Rows are points. Each copy is the shape, with its points in the same order, turned, moved and blurred by noise. Is it also mirrored, or only turned?

Shape:
[[-28, -46],
[-27, 23],
[30, 5],
[23, -21],
[15, -8],
[41, -9],
[37, 3]]
Copy 1:
[[-23, -38],
[38, -7],
[-3, 37],
[-21, 20],
[-6, 20],
[-21, 41],
[-8, 44]]
Copy 1 is: mirrored
Copy 2:
[[-14, 60],
[-38, -7],
[23, -7],
[25, 20],
[14, 11],
[35, 3],
[29, -9]]
Copy 2 is: mirrored
Copy 3:
[[-44, -32],
[-8, 31],
[32, -10],
[15, -31],
[12, -20],
[40, -31],
[39, -20]]
Copy 3 is: only turned
Copy 4:
[[42, -50],
[-23, -27],
[13, 21],
[34, 6],
[21, 2],
[31, 26],
[15, 27]]
Copy 4 is: only turned

Shape:
[[12, 23, -8],
[9, 22, -27],
[-50, -31, 34],
[-12, -36, 21],
[-44, 15, -37],
[13, -4, -1],
[5, 19, -2]]
Copy 1:
[[32, -7, -9],
[25, -3, -26],
[-13, 51, 43],
[-21, 15, 29],
[16, 50, -33],
[6, -10, -1],
[30, 0, -3]]
Copy 1 is: only turned
Copy 2:
[[-9, 25, -25],
[1, 15, -38],
[-19, -34, 49],
[10, -5, 39],
[-2, -40, -39],
[5, 18, 0],
[-15, 17, -17]]
Copy 2 is: only turned
Copy 3:
[[24, 9, -24],
[22, 34, -17],
[-60, -10, 6],
[-23, -11, 26],
[-21, 51, -29],
[14, 7, -1],
[13, 10, -17]]
Copy 3 is: mirrored
Copy 4:
[[-9, 7, 19],
[-23, 23, 6],
[18, -57, -36],
[41, -24, -26],
[-42, 4, -33],
[10, 5, 4],
[-6, 9, 15]]
Copy 4 is: only turned

Shape:
[[-37, -38, 25, 28],
[15, 25, -32, -8],
[2, 15, 3, -32],
[25, 35, -17, -13],
[43, 38, -23, -10],
[-27, -14, -8, 17],
[-2, -45, 8, 22],
[-18, -1, 25, 25]]
Copy 1:
[[11, 36, 3, 60],
[-4, -28, 10, -22],
[4, 7, -20, -19],
[5, -15, 8, -37],
[17, -28, 15, -48],
[-5, 8, 8, 36],
[39, 8, 1, 48],
[10, 35, 20, 19]]
Copy 1 is: mirrored
Copy 2:
[[-27, -45, 12, 5],
[26, 43, -12, 0],
[-7, 30, -24, -25],
[30, 45, -13, -21],
[42, 55, -5, -26],
[-6, -12, -1, 18],
[-21, -14, 36, 0],
[4, -31, -1, -15]]
Copy 2 is: mirrored
Copy 3:
[[-41, -24, 48, 12],
[16, -26, -38, -13],
[-12, 14, -25, -14],
[20, -8, -49, -1],
[37, -6, -50, 2],
[-30, -34, 13, 0],
[-4, -23, 42, 10],
[-31, -11, 11, 28]]
Copy 3 is: only turned
